Each row is a point. The points of each table are mixes of a few directions, plus a little noise. Count the directions of each table, and those that both share. Where both have some left over, give the other angles between the two spaces (their principal angles), to ten degrees, smallest first.

First (6 x 3):
[[-0.17 -0.13  0.22]
 [-0.24 -0.19  0.32]
 [-0.44 -0.35  0.59]
 [-0.07 -0.06  0.10]
 [ 0.85  0.67 -1.12]
 [ 0.07  0.06 -0.10]]
Second, 5 rows:
[[ 0.00  0.57 -0.21]
 [ 0.01 -1.32  0.47]
 [ 0.00  0.50 -0.18]
 [-0.01  0.43 -0.16]
 [ 0.00 -0.19  0.07]]
Directions: first 1, second 1, shared 0; angles 50

First (9 x 6):
[[-0.03  0.54 -0.75 -0.21  0.14 -0.01]
 [-0.13 -0.49  0.37 -0.09  0.64  0.28]
 [ 0.35 -0.78  0.60  0.40  0.06  0.84]
 [-0.05  0.41 -0.14 -0.25 -0.31 -0.04]
 [-0.08  0.24  0.35 -0.30 -0.63 -0.06]
 [-0.26  0.38  0.02 -0.43 -0.19 -0.32]
 [-0.08  0.43 -0.91  0.20  0.24 -0.79]
 [-0.08  0.41 -0.27 -0.16 -0.21 -0.29]
 [ 0.36 -1.13  0.69  0.83  0.24  0.41]]
Second:
[[-0.05 -0.18  0.54 -0.09 -0.24  0.07]
 [ 0.28  0.35 -0.94  0.36  0.05 -0.01]
 [-0.14 -0.53  1.57 -0.30 -0.67  0.23]
 [ 0.14 -0.11  0.36  0.09 -0.45  0.17]
 [-0.16  0.10 -0.35 -0.11  0.48 -0.18]
 [-0.46  0.10 -0.39 -0.41  1.05 -0.40]
 [ 0.12 -0.09  0.30  0.09 -0.39  0.14]
 [ 0.10 -0.06  0.21  0.08 -0.30  0.12]
 [ 0.14  0.45 -1.29  0.28  0.51 -0.17]]
Directions: first 4, second 2, shared 2

First:
[[-0.36 -0.38  0.31  0.45 -0.29  0.50 -0.26  0.42]
 [ 0.77  0.16 -0.63 -0.39  0.54 -0.09  0.66  0.09]
 [ 0.73  0.11 -0.02 -0.02  0.00 -0.75  0.16  0.47]
 [ 0.82  0.33  0.32 -0.26  0.20 -0.22  0.15 -0.07]
 [-1.68 -0.61 -0.44  0.49 -0.50  0.63 -0.23 -0.22]
 [ 0.23  0.38  0.38 -0.18  0.18 -0.65 -0.57  0.05]
 [ 0.37  0.32  0.09 -0.36  0.31  0.08  0.11 -0.41]
 [ 0.48  0.15 -0.09 -0.19 -0.14 -0.31  0.57 -0.37]
 [-0.55 -0.25 -0.01  0.28  0.08  0.24 -0.61  0.56]
 [-0.78 -0.24  0.10  0.20 -0.39  0.60  0.01 -0.51]]
Second:
[[ 0.62 -0.43 -0.69 -0.06  0.24  0.64  0.45  0.82]
 [ 0.14  0.18  0.44  0.11 -0.18 -0.64 -0.24  0.09]
 [-0.40  0.00 -0.45  0.39  0.57 -0.09  0.67  0.04]
 [-0.63  0.70  0.26 -0.16  1.15 -0.04 -0.40 -0.68]
 [-0.29 -0.33  0.19  0.01 -1.24  0.05 -0.02 -0.53]
 [-0.06 -0.01  0.18  0.12 -0.34 -0.29 -0.02 -0.08]
 [ 0.63 -0.10  0.06 -0.39 -0.17  0.39 -0.40  0.33]]
Directions: first 5, second 4, shared 3; angles 60

First (9 x 11):
[[ 0.59 -0.33 -0.02 -0.06  0.18 -0.37  0.31 -0.02  0.15  0.12  0.35]
 [ 0.41  0.31  0.03 -0.46  0.20 -0.26 -0.43 -0.75  0.53  0.09  0.21]
 [-0.24  0.11  0.12  0.01 -0.18  0.21 -0.09  0.25 -0.03 -0.06 -0.22]
 [-0.02 -0.18  0.18  0.04  0.09  0.01 -0.58 -0.79 -0.89 -0.16  0.05]
 [-0.35  0.23 -1.04  0.30  0.44 -0.37  1.22  0.54  0.76  0.34 -0.12]
 [-0.38  0.09 -0.32  0.20  0.04  0.04  0.41  0.35  0.09  0.07 -0.24]
 [ 0.66 -0.22  1.04 -0.62 -0.08 -0.09 -0.78 -0.31 -0.15 -0.11 -0.32]
 [-0.73  0.01 -0.34  0.43 -0.11  0.21  0.85  1.18  0.06  0.08 -0.62]
 [ 0.07 -0.02  0.34  0.13 -0.61  0.61 -0.93 -0.42 -0.54 -0.32  0.89]]
Second, 10 rows:
[[ 0.14  0.02  0.07 -0.09  0.04  0.16  0.03  0.03 -0.07 -0.21 -0.11]
 [ 0.39  0.04  0.19 -0.26  0.12  0.44  0.09  0.08 -0.20 -0.58 -0.29]
 [ 0.63  0.07  0.32 -0.43  0.19  0.72  0.15  0.13 -0.32 -0.94 -0.47]
 [-0.25 -0.03 -0.13  0.18 -0.08 -0.29 -0.06 -0.05  0.13  0.38  0.19]
 [ 1.02  0.12  0.52 -0.70  0.31  1.15  0.24  0.21 -0.52 -1.52 -0.76]
 [ 0.09  0.01  0.04 -0.06  0.03  0.11  0.02  0.02 -0.05 -0.14 -0.07]
 [-1.16 -0.13 -0.59  0.80 -0.36 -1.32 -0.29 -0.25  0.59  1.74  0.87]
 [-0.30 -0.03 -0.15  0.21 -0.09 -0.34 -0.07 -0.06  0.15  0.45  0.22]
 [-0.08 -0.01 -0.04  0.05 -0.02 -0.08 -0.02 -0.02  0.04  0.11  0.06]
 [-0.47 -0.05 -0.24  0.33 -0.15 -0.54 -0.11 -0.10  0.24  0.70  0.35]]
Directions: first 5, second 1, shared 0; angles 60

First:
[[ 0.43  0.62 -0.18  0.35 -0.22 -1.69 -0.65  0.16 -0.44 -0.32  0.76 -0.26
   0.10  0.41]
 [-0.01 -0.72  0.66 -0.48  0.06  0.95  0.36 -0.17  0.13 -0.18 -0.40  0.12
  -0.32 -0.10]
 [ 0.07  0.46 -1.14  0.64  0.16  0.14  0.95  0.21 -0.30  0.18 -0.35  0.28
  -0.10  0.21]
 [ 0.34 -0.31  0.39 -0.30 -0.17 -0.29  0.02 -0.03 -0.27 -0.61  0.29 -0.25
  -0.21  0.51]
 [-0.14 -0.18  0.53  0.08  0.06  0.20 -0.33 -0.06  0.16  0.51 -0.45  0.54
  -0.11 -0.97]
 [-0.10  0.53 -0.22  0.27  0.10 -0.51 -0.45  0.04  0.17  0.31  0.19 -0.03
   0.24 -0.21]
 [-0.10 -0.22 -0.19 -0.39  0.30  1.09  0.80 -0.11  0.31 -0.30 -0.17 -0.33
  -0.08  0.63]
 [-0.22  0.69 -0.27  0.38  0.48 -0.01 -0.22 -0.01  0.50  0.63 -0.20  0.18
   0.15 -0.52]
 [-0.23 -0.45 -0.18 -0.68 -0.61  0.01 -0.21 -0.01 -0.13 -0.68  0.87 -0.98
   0.55  1.12]
 [ 0.33  0.09  0.71  0.19  0.45 -0.07 -0.04 -0.09  0.12  0.21 -0.53  0.60
  -0.57 -0.73]
 [-0.39 -0.50 -0.10 -0.06 -0.61  0.18 -0.23  0.06 -0.25  0.25 -0.01  0.13
   0.35 -0.35]]
Second (10 x 14):
[[-0.08 -0.34 -1.00  0.94 -0.73  0.08  0.66  0.26 -0.08  0.23 -0.54  0.16
  -0.38  0.02]
 [ 0.08  0.42  0.92 -1.05  0.74 -0.20 -0.65 -0.23 -0.22 -0.32  0.69 -0.10
   0.59  0.05]
 [-0.08 -0.19 -0.44  0.54 -0.08  0.62  0.67  0.07  0.15  0.41 -0.75  0.41
  -0.38 -0.37]
 [-0.03 -0.28 -0.53  0.66 -0.54  0.00  0.25  0.15  0.22  0.12 -0.34 -0.08
  -0.39  0.04]
 [-0.01 -0.12  0.03  0.19 -0.04  0.16  0.03 -0.02  0.34  0.09 -0.23 -0.04
  -0.27 -0.09]
 [ 0.01  0.26 -0.09 -0.40  0.20 -0.15  0.06  0.03 -0.77 -0.12  0.39  0.23
   0.52  0.07]
 [ 0.03  0.29  0.49 -0.66  0.51 -0.03 -0.29 -0.13 -0.27 -0.16  0.39  0.07
   0.41 -0.02]
 [ 0.07  0.12  0.27 -0.33  0.00 -0.46 -0.45 -0.06 -0.07 -0.27  0.51 -0.30
   0.24  0.27]
 [ 0.12  0.32  1.28 -0.97  0.67 -0.30 -0.99 -0.32  0.40 -0.36  0.70 -0.47
   0.29  0.12]
 [-0.08 -0.45 -0.94  1.11 -0.75  0.31  0.71  0.23  0.32  0.35 -0.81  0.14
  -0.68 -0.10]]
Directions: first 5, second 3, shared 2; angles 90

First:
[[-0.20 -0.21 -0.16 -0.06  0.50 -0.49  0.46 -0.02 -0.64 -0.57  1.06 -0.73
  -0.40  0.12 -0.59  0.83 -0.54 -0.67 -0.70  0.26]
 [ 0.20  0.28 -0.21  0.27 -0.28  0.19 -0.44  0.06  0.28  0.35 -0.99  0.07
   0.38 -0.36  0.48 -0.63  0.61  0.52  0.60 -0.03]
 [ 0.40 -0.02  0.54  0.36 -0.20  0.68  0.04  0.02  0.13  0.49 -0.46  1.13
   0.18  0.37  0.00 -0.94 -0.03  0.95 -0.13 -0.37]
 [ 0.42  0.09  0.11  0.65  0.04  0.36  0.03  0.08 -0.27  0.27 -0.48  0.41
   0.20  0.07 -0.09 -0.79  0.10  0.86 -0.20 -0.12]
 [-0.18  0.13 -0.59 -0.01  0.16 -0.51 -0.15  0.04 -0.19 -0.31  0.01 -1.02
   0.00 -0.46  0.08  0.47  0.25 -0.49  0.19  0.34]
 [-0.47 -0.24  0.33 -0.95 -0.20 -0.10  0.08 -0.15  0.56 -0.14  0.68  0.24
  -0.28  0.28  0.08  0.76 -0.34 -0.85  0.15 -0.10]
 [-0.11 -0.07 -0.10 -0.06  0.18 -0.22  0.14 -0.01 -0.21 -0.23  0.38 -0.34
  -0.14  0.00 -0.19  0.36 -0.17 -0.31 -0.21  0.12]
 [ 0.04 -0.09  0.33 -0.08 -0.09  0.24  0.09 -0.03  0.14  0.14  0.07  0.53
  -0.03  0.26 -0.04 -0.16 -0.16  0.16 -0.09 -0.18]
 [-0.43 -0.33  0.24 -0.70  0.15 -0.29  0.37 -0.12  0.03 -0.41  1.15 -0.11
  -0.45  0.36 -0.34  0.97 -0.63 -0.93 -0.37  0.03]
 [ 0.32  0.44 -0.48  0.58 -0.27  0.15 -0.61  0.13  0.17  0.41 -1.42 -0.19
   0.55 -0.63  0.60 -0.88  0.92  0.76  0.76  0.06]]
Second (10 x 20):
[[-0.22  0.19 -0.06 -0.31  0.18  0.06  0.18 -0.10 -0.26 -0.35 -0.11 -0.50
   0.36  0.20  0.14  0.09  0.01  0.27  0.08 -0.19]
 [ 0.12 -0.36  0.23  0.25 -0.16  0.05 -0.22  0.16  0.24  0.52 -0.28  0.90
  -0.33 -0.25 -0.05  0.06  0.42  0.17  0.09  0.23]
 [-0.30  0.01 -0.37 -0.01 -0.30 -0.62 -0.47 -0.08  0.35  0.22  0.49 -0.20
  -0.45 -0.35 -0.40  0.22  0.15 -0.77 -0.11  0.11]
 [-0.54 -0.02 -0.04 -0.80  0.26 -0.12  0.24 -0.08 -0.18 -0.56  0.03 -0.65
   0.23  0.10  0.31  0.89  0.14 -0.19  0.33  0.03]
 [ 0.60 -0.60  0.46  1.04 -0.41  0.29 -0.45  0.32  0.44  1.26 -0.60  2.08
  -0.63 -0.42 -0.23 -0.57  0.66  0.57 -0.04  0.36]
 [ 0.30 -0.28  0.12  0.28 -0.19 -0.05 -0.13  0.15  0.33  0.34  0.23  0.59
  -0.44 -0.22 -0.03  0.01 -0.16 -0.49 -0.05  0.29]
 [ 0.48 -0.08  0.25  0.14  0.14  0.38  0.41  0.15 -0.09 -0.19  0.13  0.09
   0.08  0.22  0.33 -0.13 -0.66 -0.11 -0.02  0.07]
 [ 0.32 -0.06  0.15  0.68 -0.19  0.22 -0.25  0.08  0.06  0.63 -0.46  0.89
  -0.10 -0.11 -0.26 -0.73  0.37  0.68 -0.18 -0.06]
 [-0.36  0.60 -0.35 -0.67  0.34 -0.10  0.41 -0.27 -0.46 -0.99  0.37 -1.67
   0.65  0.46  0.17  0.11 -0.59 -0.14 -0.08 -0.43]
 [-0.44  0.63 -0.38 -0.59  0.30 -0.14  0.28 -0.30 -0.46 -0.86  0.22 -1.56
   0.64  0.38  0.07  0.04 -0.35  0.07 -0.07 -0.45]]
Directions: first 3, second 4, shared 1; angles 60, 60

First:
[[-0.11  0.61  0.20  0.26  0.41 -0.32  0.33 -0.06 -0.27  0.43 -1.07 -0.84
  -0.75  0.82 -0.71 -1.06  0.23 -0.30 -0.64  1.08  0.99 -0.01 -0.82 -0.22]
 [ 0.31 -0.23  0.09 -0.34 -0.14  0.82  0.49  0.09 -0.07 -0.79  0.74  0.70
  -0.10 -0.10  0.03  0.71  0.09 -0.03  0.54  0.47 -0.36  0.65  0.03 -0.64]
 [ 0.64  0.32 -0.93  0.20 -0.59 -0.29  0.52 -0.26 -0.08  0.78 -0.09 -0.21
  -0.61  0.04  0.27  0.60  0.01 -0.40 -0.15 -0.85 -0.31 -1.46  0.12 -0.34]
 [ 0.05 -0.11 -0.15 -0.07 -0.01  0.17 -0.16  0.06  0.09 -0.04  0.38  0.21
   0.15 -0.18  0.14  0.37 -0.11  0.10  0.18 -0.28 -0.34 -0.03  0.18  0.02]
 [-0.26 -0.46  0.32 -0.05 -0.33 -0.35 -0.32 -0.08  0.15 -0.26  0.07  0.28
   0.78 -0.57  0.49 -0.05 -0.06  0.23  0.14 -0.72 -0.15  0.10  0.56  0.60]
 [-0.25  0.26  0.11 -0.39  0.03  0.10 -0.26 -0.51 -0.01 -0.55  0.49  0.43
   0.30  0.06  0.17 -0.12 -0.29  0.41  0.33  0.57 -0.12  0.77  0.31  1.11]
 [ 0.02  0.12 -0.03  0.29 -0.22 -0.62  0.19 -0.10 -0.08  0.51 -0.77 -0.51
  -0.17  0.09  0.00 -0.46  0.16 -0.25 -0.44 -0.33  0.41 -0.68 -0.10 -0.01]
 [-0.40 -0.49  0.39  0.09  0.85  0.48 -0.79  0.86  0.26 -0.08  0.25 -0.07
   0.41 -0.16 -0.40  0.02 -0.05  0.24  0.04  0.05 -0.12  0.66 -0.28 -0.50]]
Second:
[[-0.64 -0.62  0.74  0.44  0.39 -0.66 -0.74  0.63  0.21  0.36 -0.89 -0.62
   0.71 -0.35 -0.14 -0.91  0.16  0.08 -0.52 -0.65  0.53  0.01 -0.13  0.00]
 [-0.28 -0.04  0.19  0.11  0.19 -0.26 -0.37  0.07  0.07  0.14 -0.23 -0.21
   0.24 -0.01 -0.05 -0.38 -0.06  0.13 -0.17 -0.07  0.16  0.08  0.00  0.35]
 [-0.27 -0.82  0.66  0.42  0.09 -0.33 -0.14  0.76  0.12  0.16 -0.73 -0.37
   0.46 -0.44 -0.08 -0.37  0.38 -0.19 -0.35 -0.71  0.36 -0.15 -0.15 -0.84]
 [ 0.13  0.27 -0.27 -0.14 -0.07  0.17  0.14 -0.27 -0.04 -0.10  0.29  0.16
  -0.19  0.15  0.04  0.19 -0.10  0.04  0.15  0.25 -0.16  0.03  0.04  0.20]
 [-0.96  0.34  0.31  0.14  0.71 -0.84 -1.39 -0.17  0.21  0.47 -0.52 -0.62
   0.69  0.14 -0.13 -1.27 -0.42  0.60 -0.43  0.05  0.45  0.33  0.06  1.79]
 [ 0.22 -0.40  0.14  0.10 -0.22  0.16  0.40  0.34 -0.02 -0.11 -0.08  0.08
  -0.06 -0.22  0.02  0.27  0.30 -0.28  0.03 -0.26 -0.03 -0.17 -0.07 -0.90]
 [ 0.65  0.23 -0.51 -0.28 -0.43  0.65  0.84 -0.28 -0.20 -0.35  0.64  0.56
  -0.62  0.14  0.11  0.89  0.03 -0.24  0.43  0.33 -0.43 -0.10  0.04 -0.57]
 [ 0.37  0.44 -0.47 -0.28 -0.21  0.39  0.40 -0.43 -0.14 -0.20  0.56  0.38
  -0.44  0.24  0.09  0.50 -0.13 -0.01  0.34  0.44 -0.33  0.00  0.07  0.12]
 [ 0.29  1.00 -0.82 -0.50 -0.08  0.36  0.14 -0.93 -0.16 -0.17  0.86  0.44
  -0.53  0.54  0.09  0.44 -0.47  0.23  0.42  0.86 -0.45  0.17  0.19  1.07]
 [ 0.45 -0.40  0.01  0.02 -0.36  0.36  0.71  0.31 -0.08 -0.22  0.05  0.25
  -0.24 -0.20  0.07  0.57  0.35 -0.40  0.13 -0.21 -0.14 -0.21 -0.10 -1.20]]
Directions: first 5, second 2, shared 2

First, 9 rows:
[[-0.47  0.00 -0.53  0.42 -0.10  0.02 -0.18  0.52 -0.62  0.04 -0.77 -0.46
  -0.24 -0.25 -0.20 -0.05  0.49  0.05 -0.27 -0.44  0.32 -0.71  0.74  0.45
  -0.13 -0.93  0.30  0.33 -0.04 -0.14  0.58 -0.26]
 [ 0.28 -0.40 -0.01 -0.47  0.17  0.07  0.23  0.34  0.04  0.18 -0.54 -0.96
   0.48  0.45  0.09 -0.80 -0.23  0.17 -0.01  0.13  0.38  0.68 -0.97 -0.47
   0.61  0.23 -0.24 -0.33  0.32  0.35 -0.52  0.16]
 [ 0.51 -0.41  0.26 -0.25  0.15  0.47  0.16 -0.15  0.22  0.06  0.26  0.08
   0.41  0.34 -0.08 -0.41 -0.24  0.36  0.14  0.39 -0.23  0.71 -0.54 -0.57
   0.27  0.56 -0.16  0.02  0.07  0.68 -0.53  0.13]
 [-1.00  0.34 -0.42  0.08  0.09 -0.18 -0.37  0.43 -0.05 -0.15 -0.44 -0.70
  -0.04 -0.08  0.10  0.11 -0.20 -0.49  0.00 -0.46  0.26 -0.44  0.46  0.18
   0.03  0.02  0.34 -0.71 -0.34 -0.53  0.03  0.05]
 [ 0.12 -0.20 -0.06 -0.01  0.00  0.09  0.07  0.16 -0.15  0.09 -0.27 -0.26
   0.09  0.09 -0.06 -0.27  0.09  0.17 -0.07  0.01  0.13  0.08 -0.13 -0.05
   0.13 -0.17 -0.03  0.12  0.13  0.21  0.00 -0.03]
 [ 0.67 -0.26  0.37 -0.37  0.06  0.06  0.31 -0.28  0.28  0.10  0.29  0.12
   0.27  0.28  0.09 -0.31 -0.19  0.22  0.10  0.39 -0.08  0.67 -0.82 -0.40
   0.25  0.42 -0.34  0.03  0.29  0.36 -0.40  0.13]
 [ 1.06 -0.40  0.30 -0.43 -0.13 -0.38  0.64  0.00 -0.10  0.36 -0.34 -0.31
   0.12  0.25  0.14 -0.61  0.24  0.37 -0.21  0.29  0.43  0.51 -1.24 -0.07
   0.38 -0.45 -0.61  0.48  0.84  0.16 -0.02 -0.01]
 [-0.51  0.82  0.25  0.27 -0.10 -0.35 -0.32 -0.69  0.47 -0.39  1.15  1.32
  -0.52 -0.49  0.15  1.28 -0.20 -0.65  0.26 -0.07 -0.62 -0.57  0.87  0.38
  -0.70  0.48  0.20 -0.28 -0.57 -0.78  0.25  0.03]
 [-0.65  0.51 -0.14  0.74 -0.14  0.19 -0.50 -0.34 -0.09 -0.34  0.66  1.21
  -0.59 -0.60 -0.26  1.07  0.24 -0.22  0.07 -0.25 -0.62 -0.95  1.62  0.54
  -0.83 -0.17  0.51  0.31 -0.69 -0.31  0.62 -0.22]]
Second:
[[ 0.64 -0.77 -0.29 -0.41  0.17  0.27  0.40 -0.21 -0.34 -0.05 -0.13 -0.56
   0.35  0.74  0.14 -0.75 -0.18  0.32  0.09  0.06  0.18  0.46 -0.99 -0.56
   0.90 -0.40 -0.58  0.01  0.27  0.67 -0.45 -0.32]
 [-0.59  0.74  0.38  0.47 -0.16 -0.13 -0.46  0.27  0.37  0.12  0.10  0.65
  -0.30 -0.79 -0.25  0.73  0.24 -0.17 -0.11  0.02 -0.27 -0.32  1.06  0.50
  -1.02  0.56  0.67  0.10 -0.25 -0.53  0.39  0.41]
 [ 0.18 -0.01  0.60  0.32 -0.02  0.62 -0.21  0.37  0.36  0.34 -0.04  0.52
   0.23 -0.38 -0.55 -0.08  0.24  0.57 -0.11  0.46 -0.42  0.53  0.51 -0.13
  -0.70  0.91  0.56  0.51 -0.01  0.63 -0.10  0.53]
 [-0.18  0.22  0.09  0.11 -0.06 -0.06 -0.12  0.05  0.11  0.01  0.05  0.16
  -0.10 -0.20 -0.06  0.22  0.04 -0.08 -0.03 -0.01 -0.07 -0.11  0.27  0.16
  -0.25  0.11  0.19  0.02 -0.08 -0.18  0.14  0.09]
 [-0.16  0.20  0.07  0.07 -0.05 -0.05 -0.12  0.08  0.06 -0.01  0.04  0.14
  -0.08 -0.19 -0.04  0.21  0.05 -0.07 -0.04  0.03 -0.06 -0.11  0.26  0.13
  -0.24  0.10  0.15  0.01 -0.07 -0.16  0.12  0.10]
 [-0.62  0.52 -0.48 -0.08 -0.08 -0.86 -0.05 -0.25 -0.15 -0.36  0.12 -0.15
  -0.47 -0.07  0.47  0.59 -0.12 -0.80  0.03 -0.56  0.27 -0.84  0.16  0.50
   0.11 -0.66 -0.21 -0.57 -0.16 -1.09  0.40 -0.32]
 [ 0.64 -0.80 -0.59 -0.60  0.18  0.00  0.54 -0.38 -0.50 -0.24 -0.11 -0.88
   0.28  1.00  0.43 -0.80 -0.30  0.08  0.13 -0.12  0.43  0.25 -1.31 -0.54
   1.31 -0.84 -0.86 -0.26  0.27  0.40 -0.44 -0.61]
 [ 0.36 -0.31  0.19  0.00  0.04  0.41  0.08  0.10  0.03  0.16 -0.07  0.02
   0.26  0.11 -0.20 -0.37  0.05  0.43 -0.03  0.28 -0.14  0.46 -0.19 -0.29
   0.04  0.29  0.05  0.26  0.09  0.60 -0.22  0.12]
 [-0.99  1.01 -0.14  0.28 -0.20 -0.87 -0.38 -0.02  0.14 -0.23  0.16  0.32
  -0.66 -0.62  0.27  1.06  0.01 -0.87 -0.04 -0.50  0.08 -1.02  0.89  0.83
  -0.62 -0.22  0.28 -0.43 -0.36 -1.36  0.65 -0.02]
 [ 0.77 -0.78  0.12 -0.20  0.16  0.65  0.29  0.04 -0.11  0.20 -0.13 -0.25
   0.52  0.48 -0.20 -0.79 -0.01  0.67  0.02  0.42 -0.05  0.79 -0.69 -0.61
   0.44  0.17 -0.20  0.31  0.23  1.04 -0.48  0.00]]
Directions: first 4, second 2, shared 1; angles 50
